Every row gives one point. Before rounding, the points of a table are all equally far from one centre. They may lie mostly on one side of it. Where is the centre, to within rounding?

Points, 9 rows:
[-47 36 38]
[7 -57 -18]
[-1 -69 80]
[-19 18 72]
[-24 30 50]
[26 -24 14]
[28 -28 30]
[23 -10 19]
[-77 8 -18]
Centre: [-44 -37 30]

Points, 12 rows:
[0 19 -28 8 10 -40 90 27 -73]
[6 50 -69 -25 18 39 11 -11 -44]
[39 35 -1 -71 49 -28 28 22 -59]
[23 6 -8 -59 -8 -59 101 23 -54]
[-12 90 -45 -11 -18 20 19 -1 -13]
[-61 -28 -12 -18 27 19 41 -4 -40]
[-44 27 -61 -38 7 -14 41 -58 -6]
[-45 1 -61 -45 40 15 46 -24 -46]
[-25 41 -40 -12 15 -39 -15 34 -24]
[6 -9 -8 -59 -89 8 24 -17 -18]
[-18 55 44 -65 -39 10 76 26 -50]
[5 18 -67 10 -13 -24 82 27 -36]
Centre: [-4 22 -11 -38 -12 -10 39 -4 -38]

Points (24 x 18):
[-32 -16 -40 42 -20 -59 -35 44 -20 51 40 5 -15 -18 -28 16 41 47]
[-41 -7 -29 -3 13 -59 -73 69 -26 -1 57 43 -60 31 9 24 11 18]
[-30 19 -14 50 -45 -51 -83 84 -17 -20 60 0 -30 15 -7 30 -17 18]
[-77 25 -21 42 5 -25 -56 26 -2 40 27 7 -71 39 -26 72 -5 1]
[-65 24 -49 -8 28 -52 -69 59 -13 49 46 19 13 11 -1 15 -5 27]
[-1 -16 -23 -13 11 -57 -69 38 -1 29 54 20 -21 -17 -21 54 13 63]
[-18 23 -68 26 12 -66 -78 48 18 62 50 69 -61 20 -3 62 -7 28]
[-66 13 -46 27 7 -55 -85 49 -40 -11 10 5 -55 44 2 14 -42 40]
[-16 25 -50 -22 -12 -15 -82 73 -12 18 69 9 -58 -3 -32 57 1 26]
[-55 -17 -38 37 -32 -32 -84 41 -53 15 48 -4 -80 6 -13 1 -29 20]
[-68 7 -25 22 -8 -99 -32 28 -10 69 9 12 -51 -20 -26 18 1 31]
[-31 30 -5 -10 36 -48 -89 13 3 3 39 -10 -62 17 35 43 -21 29]
[-70 56 -82 5 -30 -36 -74 26 -17 19 9 -18 -67 22 4 -1 -36 32]
[-61 2 -45 32 38 -40 -66 50 3 54 8 13 -19 45 24 24 26 0]
[-73 -10 -14 44 15 -45 -57 29 -36 40 -1 -2 -88 0 -21 32 2 9]
[-16 -22 -29 37 14 -33 -51 97 0 5 21 -6 -42 -13 -1 103 0 14]
[-45 31 -58 -22 38 -54 -50 83 -46 18 9 22 -5 -4 39 47 -44 26]
[-82 21 -40 -6 -6 -56 -51 40 -6 60 27 1 -76 -9 13 61 -6 26]
[-55 -21 -34 9 -34 -26 -24 85 6 45 20 -25 -21 7 17 80 -8 41]
[-45 -43 -27 8 5 -87 -90 34 7 42 25 17 -55 26 16 -1 -15 5]
[-52 0 -48 5 12 -10 -53 74 -41 18 31 21 -9 17 -36 12 21 49]
[-75 7 -9 61 16 -39 -61 16 30 43 37 -29 -46 33 21 3 -34 17]
[-71 -31 -26 8 0 6 -65 45 -28 44 27 -21 -64 6 7 66 -30 -3]
[-60 -1 -57 6 28 -27 -83 29 12 3 -12 -26 -75 31 12 51 -20 -18]
Centre: [-4 12 -37 23 -9 -19 -24 38 11 20 6 27 -37 -7 3 16 -42 4]

Points:
[-68 19 -14 -2 16 -37 -59 -32 23 -48 27 12 -61 51 48 -55 17 -34 31 10 63 -32 -65 31]
[-77 -51 24 -44 -38 -47 -5 -56 40 -13 17 -32 -49 -20 54 -62 26 -40 49 -42 21 -46 -73 25]
[-70 41 36 20 25 10 -40 1 27 -69 40 -10 -18 -9 13 17 16 -55 58 -56 103 -53 -21 35]
[-78 31 -3 -20 -8 -19 -69 -87 31 13 -4 4 -70 -43 49 4 -21 -39 35 -5 -11 -21 -62 29]
[-69 48 -33 -25 17 21 -58 -52 35 -56 6 3 -40 -7 45 21 -30 -12 15 -56 34 -67 71 55]
[-51 -33 2 -28 15 0 6 -1 -21 -18 13 -50 -40 -16 19 -50 37 21 88 -4 27 -13 -6 46]
[-40 -40 46 -21 -11 11 45 -23 72 -37 -20 53 -68 -8 41 -29 -74 -3 3 40 39 -15 -10 13]
[2 93 -51 -33 -26 2 0 -18 48 21 30 9 7 -29 22 11 8 -49 45 -10 -12 -35 -37 41]
[-39 0 22 -16 7 28 16 -57 87 -24 19 70 -21 -18 49 -26 -4 10 -5 47 -28 8 -7 38]
[-24 30 -25 24 35 -40 -40 -66 74 -15 -9 23 30 -2 8 36 69 -48 28 1 38 -40 -30 92]
[-65 75 16 41 37 -3 7 -55 -16 31 9 0 -9 7 9 -25 18 -42 -15 2 8 26 8 21]
[-96 51 50 -44 -15 2 -7 -27 15 -29 70 3 -61 16 58 -10 -4 -25 -20 -10 28 38 6 7]
[-82 -2 41 17 23 -1 -23 -52 87 -34 59 39 -64 15 8 35 15 -36 -12 -8 30 -47 -18 23]
[-59 -17 -22 7 21 11 -30 -83 21 -28 4 33 -55 29 28 6 -20 -25 67 12 -8 -55 22 67]
[-1 15 18 14 -5 -14 8 -28 12 -53 57 12 -59 -58 0 -72 -22 16 47 -28 62 -50 -33 78]
[-33 44 17 -1 -12 -12 -33 -49 77 -70 64 -23 -46 22 31 -50 -38 -49 58 -70 34 -31 -14 67]
[-48 59 -6 4 66 -38 -13 -11 42 -17 32 14 -43 21 82 7 37 -38 33 -22 35 -29 -29 37]
[-54 51 12 -30 47 -22 7 -84 46 -23 41 46 -20 -6 31 -28 9 -49 11 -21 17 -21 -11 130]
[1 56 6 -74 -5 -37 -25 17 -31 -90 -11 -6 -32 -32 31 -68 -34 -14 -15 9 69 8 -55 49]
[-58 15 2 -48 -5 19 -82 12 12 -11 53 -24 -23 16 22 -27 42 -40 12 -62 36 -35 -33 58]
[-30 30 23 42 7 18 11 -16 -5 -41 -16 27 -44 20 32 -70 2 -81 57 -17 37 6 -37 37]
[-69 17 25 2 -49 8 -20 -16 9 -17 77 13 -60 -8 -16 -21 50 1 -4 10 43 -29 31 26]
[-31 46 57 -37 36 -109 -53 15 49 -29 15 -16 10 19 33 -49 -24 -41 53 -11 72 -42 40 58]
[-9 27 -15 -49 26 45 -46 -45 -42 -6 -20 74 -7 -22 0 -25 27 -24 53 -23 4 -4 6 51]
[-42 21 47 -58 5 -39 19 -49 -61 -76 4 2 -33 18 38 -54 -38 -54 34 -30 -1 -37 38 62]
[-128 29 36 1 36 -6 -6 -6 20 -60 28 57 -60 11 13 -42 -48 -2 36 -21 15 -36 -2 39]
[-44 58 -5 -17 -25 -86 -55 -38 89 19 21 27 -62 -19 -2 -33 8 -5 -2 55 36 -2 6 41]
[-20 44 -26 -78 29 -57 -34 -74 24 10 56 56 -41 33 31 -45 -63 -20 46 -66 51 -15 -1 26]
Centre: [-40 -7 -5 -26 -8 -47 -10 -30 30 -41 -2 15 15 -23 0 -6 -21 -28 9 -28 38 2 -1 20]

Points (29 x 24):
[9 15 -7 47 24 60 37 -107 2 54 -25 -19 4 36 -18 59 16 15 27 -47 -13 -29 76 -18]
[-21 -39 -5 76 -6 77 54 -44 62 54 -1 18 46 36 -8 18 -7 -31 5 -78 -4 -18 43 2]
[68 -26 -14 34 -10 60 66 -62 -27 2 -1 -32 45 56 5 75 57 -30 -4 -80 -37 -10 33 5]
[14 -33 -10 84 -3 80 32 -57 -15 27 -14 -1 -34 16 -16 47 47 0 11 -9 -59 -2 38 -6]
[-36 -17 -49 35 -5 68 25 -57 30 18 12 -8 4 -1 -59 33 18 -55 -1 -75 14 -29 12 -26]
[38 -19 -57 21 5 40 112 -45 24 69 -5 4 1 26 6 72 41 -52 1 -98 9 -19 35 -10]
[-14 -15 -41 83 27 79 92 4 26 43 -6 -18 17 54 -16 30 12 -28 1 -20 -11 -54 28 -39]
[20 16 -3 52 3 57 54 -94 22 85 -17 -11 4 46 26 14 -3 -64 7 -71 -3 -31 32 -23]
[10 -31 -58 31 7 55 58 -82 5 52 5 -4 -17 -11 5 54 45 6 -19 -54 -24 -6 -9 -34]
[2 -21 -57 81 2 42 35 -90 -5 68 -49 -15 -23 25 3 37 31 -7 25 -61 -18 -1 15 -6]
[16 9 25 78 35 20 47 -89 -37 53 13 -29 -11 12 -32 80 40 -34 36 -43 11 -20 16 -29]
[42 -43 2 45 15 36 26 -84 -39 63 59 -33 26 6 18 68 40 25 32 -46 0 -26 9 -8]
[68 -43 -34 46 -32 66 20 -53 44 58 -13 32 -15 1 31 55 21 -46 9 -71 -4 -36 19 -19]
[-5 -16 -72 62 2 29 59 -82 19 52 33 -34 50 4 -4 37 -31 -8 -11 -18 -38 2 10 -15]
[65 -46 -44 34 9 37 37 -86 -6 29 -16 -3 33 59 -12 10 66 3 12 -78 -8 -9 -15 -48]
[98 -22 -38 40 1 73 17 -79 -21 29 18 1 -12 31 28 79 -12 -29 6 -53 33 24 33 14]
[31 14 14 -11 14 50 65 -31 0 73 -25 -19 49 -17 48 37 65 25 3 -56 10 -4 5 -22]
[8 -25 -76 64 -17 22 52 -79 -16 16 -7 -11 14 17 -20 55 27 26 -23 -49 -27 -32 39 -20]
[26 -1 -51 79 12 21 33 -38 25 13 13 -18 58 1 -14 34 67 -21 29 -48 24 -32 -10 -59]
[-8 -42 -35 39 -7 72 49 -71 19 34 -28 4 24 28 3 55 48 17 -15 -40 20 -12 -20 -7]
[-5 -24 15 34 -2 55 56 -57 7 104 -20 22 5 30 -17 8 19 -52 -3 -88 -15 -4 -29 -26]
[60 -9 -15 97 32 54 19 -59 -2 38 10 -47 28 -9 -44 34 69 -34 16 -43 -21 9 -5 -38]
[24 -28 -44 62 16 75 97 -43 -9 63 15 -12 43 41 -6 77 44 -32 51 -55 10 -5 39 20]
[23 -35 10 76 -20 45 75 -36 -3 37 7 -9 5 1 1 35 43 -4 -28 -39 -42 -76 65 -22]
[-25 -60 0 79 -39 68 68 -39 4 29 3 -9 -39 10 24 21 14 -21 12 -44 17 -12 -7 9]
[34 7 -35 50 2 38 63 -18 24 7 3 -15 40 -36 -11 67 49 44 57 -55 -20 -1 -22 -19]
[21 -14 -43 44 3 45 62 -49 -11 9 3 -49 0 65 33 29 35 11 -32 -86 -50 -27 1 0]
[9 31 -6 40 20 91 76 -68 24 29 9 -22 -9 23 44 20 42 4 14 -39 6 8 26 -9]
[47 -42 -31 44 7 40 74 -51 21 44 -22 12 18 29 36 96 -1 -11 0 -68 43 -61 54 2]
Centre: [45 -23 -4 18 11 13 39 -7 4 34 -4 -23 6 21 -20 21 -7 -18 18 -38 2 -1 26 -2]

Points, 28 rows:
[-65 31 -48 34 -53 -38 9 4 4 17 44 -64 3 3 -71 -48 -69 1 29 -57 -13 -45 82 -1]
[-70 13 -42 38 -30 -55 -12 -7 15 -68 -6 -58 0 -50 -33 -68 -36 27 -18 -52 -7 -9 67 3]
[-37 -13 -8 32 -34 -33 -30 19 20 -60 -10 -69 -6 -36 -36 -49 -52 5 -26 -55 -1 -12 32 73]
[-49 13 -17 5 -38 -26 -46 10 41 -52 -2 -87 -1 5 -12 -19 -35 -13 -29 -77 -37 -8 37 21]
[-25 -6 -11 23 -52 -36 -46 21 23 -36 -2 -58 -7 29 -36 -75 -50 5 -11 -73 17 -20 80 30]
[-43 -10 13 3 -13 -29 -31 -13 4 -61 -5 -66 10 -43 -41 -52 -3 27 24 -100 -15 -9 69 40]
[-52 -1 -35 22 -5 -33 -28 14 42 -3 20 -81 -15 -6 -53 -83 -24 40 -21 -73 -15 -6 56 25]
[-47 -5 -51 4 -32 -44 -11 -15 9 -29 -2 -96 -22 -7 -40 -50 -87 10 19 -94 38 -1 67 55]
[-44 -37 -10 17 -21 -36 -43 38 18 -53 -16 -58 14 -26 -78 -53 -28 10 -12 -19 -6 -8 69 27]
[-49 -18 -37 26 -12 -62 -32 30 8 -41 -9 -70 6 -13 -40 -78 -18 -4 -35 -51 12 -12 16 22]
[-9 -7 2 51 -37 -25 -17 23 49 -33 32 -85 -12 -15 -43 -63 -51 40 2 -18 -14 -55 61 47]
[-53 14 4 -7 -14 4 -16 -33 5 -50 -10 -67 -24 2 -6 -56 -26 -9 -13 -82 -29 -54 86 23]
[-24 4 -35 15 4 -18 -24 -3 23 -25 44 -60 3 -47 -29 -60 2 8 -11 -101 -16 -36 38 16]
[-35 25 -50 19 -52 -55 12 14 19 -65 -3 -79 10 -24 -9 -67 -49 -1 -23 -92 -9 -27 53 36]
[-23 -4 -54 1 -22 -42 -27 4 28 -63 -1 -59 16 6 -55 -40 -20 58 -36 -74 -2 4 43 42]
[-67 -17 -18 2 -5 -30 -34 -37 39 -22 -4 -72 -26 -52 -59 -43 -31 17 -16 -60 52 -47 57 23]
[-25 1 -5 44 -61 -31 -23 19 26 -42 -3 -91 -1 -23 -40 -34 -44 -12 -31 -71 -27 -37 56 34]
[-57 -22 -16 21 -26 -38 -9 18 21 -40 -7 -49 2 -17 8 -72 -10 17 -33 -65 -2 -43 60 41]
[-46 -1 -58 20 -43 -54 -41 -2 31 -20 41 -66 7 -66 -38 -34 -44 10 22 -67 15 -23 59 36]
[-56 29 -3 -4 -30 -32 -31 -8 37 -62 -18 -77 24 -21 -26 -47 -35 10 -22 -73 -43 -15 59 52]
[-67 -6 -13 50 -48 -26 -18 18 17 -45 16 -59 18 -33 -38 -67 -19 20 -3 -50 -8 -7 47 51]
[-52 -4 -14 -9 -17 -72 -17 -8 20 -63 -8 -55 32 5 -26 -71 -31 12 -27 -76 10 -12 78 -5]
[-44 40 -30 24 -1 -29 -22 18 15 -47 -8 -100 5 -10 -80 -77 -34 47 -16 -81 -13 -23 45 17]
[-24 15 -15 -21 -20 -63 -65 12 44 -12 9 -65 -21 -22 -19 -59 -46 13 -27 -48 15 -20 79 71]
[-49 2 -36 29 -25 -58 -29 0 23 -32 -49 -57 -6 12 -61 -78 -55 -8 2 -72 -15 -35 68 45]
[-46 -32 13 -26 8 -35 -16 -7 24 8 10 -53 -10 -45 -68 -78 -41 -35 23 -68 6 -38 63 28]
[-42 -14 4 41 -22 4 -40 -3 21 -39 13 -68 2 -21 -28 -63 -54 -9 -10 -60 8 -18 16 3]
[-28 -1 -36 4 -28 -87 -45 6 27 -34 -4 -68 -29 -63 -46 -44 -49 -34 1 -62 -17 14 65 12]
Centre: [-5 40 -16 -7 -7 -32 26 4 15 -9 -17 -59 -10 -7 -32 -16 -17 4 30 -21 19 -9 49 16]

Points, 29 rows:
[17 16 -12 52 -45 48 4 35 -29 -48 28 35 60 -8 49 -90 27 -55 -12 3 3 -32 34 -30]
[31 14 32 32 -44 58 -107 28 22 -31 22 47 29 -10 2 -46 18 -25 49 18 -15 -13 63 22]
[-7 -37 49 -49 -7 68 26 51 -7 -15 20 15 74 -19 42 -19 28 -45 -48 17 -51 -9 -36 -42]
[12 -13 -35 50 -15 54 0 75 -15 -41 -27 54 60 12 5 -18 3 -27 -3 31 -19 -11 -33 -30]
[42 -14 -4 27 21 53 -4 94 -20 -82 49 66 45 -21 -2 -40 22 24 9 17 -33 21 53 -31]
[28 -23 18 -39 -12 31 3 68 -56 -4 35 56 48 -6 -6 -122 -46 27 -25 6 4 -28 48 18]
[-10 -32 39 -18 36 22 -21 87 3 -38 -12 53 58 4 21 -72 -2 -29 -11 40 7 -1 -31 -32]
[-11 -15 15 -29 -24 34 -43 8 16 -24 40 45 -14 -16 100 -42 1 -4 -26 41 -18 30 -46 -5]
[22 -68 81 15 -5 40 -2 50 32 -26 126 51 49 -31 29 -7 6 -30 47 23 6 13 18 19]
[29 39 5 -8 -28 42 46 -17 -52 1 3 -7 56 -54 58 -23 -46 -67 -10 -9 36 -12 46 -18]
[33 -38 14 54 -10 74 -11 26 -3 -26 31 5 -7 27 34 5 45 -17 -12 -8 25 12 -1 -70]
[-14 -47 52 37 -9 42 -9 72 25 -15 -22 61 45 -16 64 -6 61 -40 1 23 -26 19 -15 13]
[30 -60 45 29 -24 76 38 75 -31 12 -3 101 48 21 -12 -33 40 -53 31 -1 -27 -8 10 -33]
[35 -78 16 49 28 44 -30 50 9 -28 52 65 41 -6 -22 -21 21 18 12 0 -68 7 -50 27]
[30 -87 33 12 -10 58 30 0 -37 -38 45 82 27 29 82 4 2 -5 22 -10 -43 46 -7 -34]
[1 -32 56 13 21 80 0 76 -23 -61 28 38 92 13 -14 -27 22 1 21 10 -43 40 38 19]
[56 -11 -28 37 -5 7 25 52 -55 -13 -6 71 45 -10 -19 -49 64 -34 -22 -31 -88 1 47 -7]
[1 -34 -20 -26 14 41 -12 38 18 3 43 72 -18 -41 26 -37 38 -72 13 24 -14 -39 43 -46]
[-26 -38 40 -30 -51 56 -20 63 20 -30 -7 96 23 -29 30 -67 -4 -31 19 -19 -52 -20 37 -30]
[-19 17 9 54 11 62 -31 49 5 -4 37 98 24 -41 28 -39 33 -20 -2 22 -24 -59 19 -33]
[19 1 10 9 -45 15 -14 77 -76 -38 40 56 -13 -50 51 -54 -34 -36 -21 10 -39 -26 78 -17]
[14 -62 59 -39 -16 80 44 42 -40 -5 72 40 68 -11 28 -60 24 -33 -2 51 -37 16 58 -4]
[29 -18 32 56 5 11 34 94 -13 19 25 78 46 -66 30 -58 48 -1 -6 21 -15 54 31 -22]
[14 -35 28 37 -18 67 -12 25 -15 -23 41 99 92 -12 47 -45 62 -3 13 7 -63 -25 53 16]
[3 -35 102 4 -42 46 18 15 39 -26 0 125 16 -32 39 -45 37 -44 31 18 -41 16 14 53]
[-25 -13 24 6 -7 63 11 66 -14 -60 53 35 11 2 53 -38 63 8 10 -36 1 14 -21 13]
[18 -1 16 -18 -13 79 19 67 27 6 -30 42 58 -23 97 -8 17 -19 2 10 -55 -30 33 -17]
[42 -5 -45 35 -48 81 9 58 -33 -1 37 78 21 -44 63 -32 -30 -38 -19 -1 -31 6 58 21]
[7 -9 26 11 56 71 -34 46 5 -59 41 100 28 25 -2 -54 34 -30 9 21 -43 21 4 -39]
Centre: [52 3 45 -3 -13 10 8 12 -7 -6 28 50 24 -6 9 -15 -8 -16 -4 1 -21 0 15 8]

Points, 31 rows:
[30 -22 -44 80 27 1 -30 -29 -66 7 -53 -8 17 -22 61 -41 -7 25 -40 -83 16 -38 30 -10]
[60 -33 -10 103 8 9 -30 -59 -45 30 -16 -24 18 1 52 -4 -7 14 -54 -62 32 -38 11 -25]
[27 -31 -45 110 -17 44 -33 -50 -42 85 -19 1 27 17 58 -47 11 4 -27 -62 -13 -28 -3 -24]
[74 -39 -15 66 0 61 -33 -27 -36 13 -3 -21 35 -31 47 -43 22 38 -10 -70 -17 20 26 2]
[63 -13 -62 26 -22 47 -63 -51 -2 -16 9 15 6 15 50 -78 31 13 -35 -74 -28 -7 27 -30]
[20 -8 -36 44 10 40 -56 -67 -61 48 -36 1 -4 5 58 -38 18 7 -69 -84 5 25 -17 33]
[67 -58 -4 41 -31 42 -37 -52 -49 -5 1 -23 5 -19 46 -35 -7 -23 -20 -65 -29 -17 -20 3]
[17 -7 -57 44 42 39 -59 -78 -32 46 0 -9 41 11 37 -9 65 19 -60 -50 -1 -33 -15 -11]
[58 -37 -64 53 11 32 -36 -58 -60 49 5 -32 33 -6 -4 -42 35 18 -50 -58 -2 -38 8 20]
[49 -4 -44 65 3 64 -40 -64 3 46 -11 -20 24 -41 68 -39 36 -16 -26 -100 -36 -8 -2 27]
[47 -13 -1 98 12 32 -36 -22 -4 22 -15 3 -22 20 24 -86 34 4 -22 -95 -38 2 4 -28]
[52 -20 -47 12 6 21 -52 17 -6 44 -14 -31 44 -51 86 -48 3 4 -55 -59 -17 -25 11 -12]
[36 -2 -25 15 -4 34 -25 -29 -48 12 -10 26 38 -17 71 -39 24 53 -64 -50 19 -23 2 41]
[55 3 -19 32 20 42 -65 -83 -56 66 -2 -5 19 -2 70 -49 9 27 -49 -75 -4 -51 -2 -21]
[89 1 -50 63 -35 52 -53 -74 -32 21 26 -8 -13 -25 54 -17 15 -22 -46 -85 -12 6 23 -27]
[17 7 -20 17 9 38 -17 -57 -20 19 5 -15 32 12 77 14 12 9 -35 -94 39 -28 -3 11]
[60 8 -40 31 33 22 -47 -12 -40 41 -62 3 19 0 41 -58 16 23 -52 -96 -5 -46 5 -6]
[44 -21 -66 29 -18 37 -45 -54 -23 23 -36 -12 50 -6 90 -51 17 12 -29 -63 3 -29 0 7]
[51 -16 -43 65 -12 23 -72 -46 -42 62 -3 31 54 -27 45 -49 13 -7 -17 -88 -18 -3 -25 -6]
[70 -26 -35 97 21 38 -64 -71 -26 34 -16 16 -18 24 27 -54 38 5 -32 -68 15 -19 9 -16]
[49 -40 -21 10 -10 23 -13 -34 -53 13 -34 -28 15 15 19 -42 15 -5 -41 -64 31 11 20 25]
[31 -21 -27 54 -13 2 -72 -17 -94 39 -1 -1 12 -4 21 -54 3 18 -49 -69 24 -30 13 -26]
[40 -2 -73 28 -13 39 -40 -35 -84 41 26 -7 0 -8 60 23 15 25 -42 -88 -21 11 13 -42]
[29 -3 -57 41 -29 49 -75 -43 -38 53 -35 22 32 6 33 -59 24 39 0 -39 3 20 43 17]
[38 -36 -49 49 -17 42 -37 -26 -55 16 -31 -6 -24 -17 74 -24 24 11 -60 -88 10 -32 18 -37]
[42 12 -9 59 15 57 -43 -93 -32 39 -29 -26 25 2 19 -61 26 -5 -41 -90 -12 -26 18 -12]
[41 -5 -42 66 23 37 -67 -72 -27 30 -12 -14 28 -10 76 -2 -18 19 -69 -66 24 -8 -22 7]
[30 17 -35 47 1 48 -57 -39 -15 11 -13 35 3 -24 38 -43 24 23 -2 -83 41 -33 -16 -4]
[49 2 -34 76 15 24 -42 -41 -63 19 -12 -28 57 -7 55 -60 9 -2 0 -67 26 -16 35 -16]
[31 -7 -61 60 1 29 -63 -88 -17 58 -22 21 56 -37 39 2 -1 18 -45 -24 -9 -60 -10 -1]
[66 -40 -35 66 -10 47 -12 -38 -36 45 1 12 53 -5 48 1 9 4 -33 -94 13 -25 18 25]
Centre: [26 7 -29 45 10 3 -34 -32 -16 36 6 6 -7 -1 40 -16 3 -1 -29 -34 -37 -12 28 3]
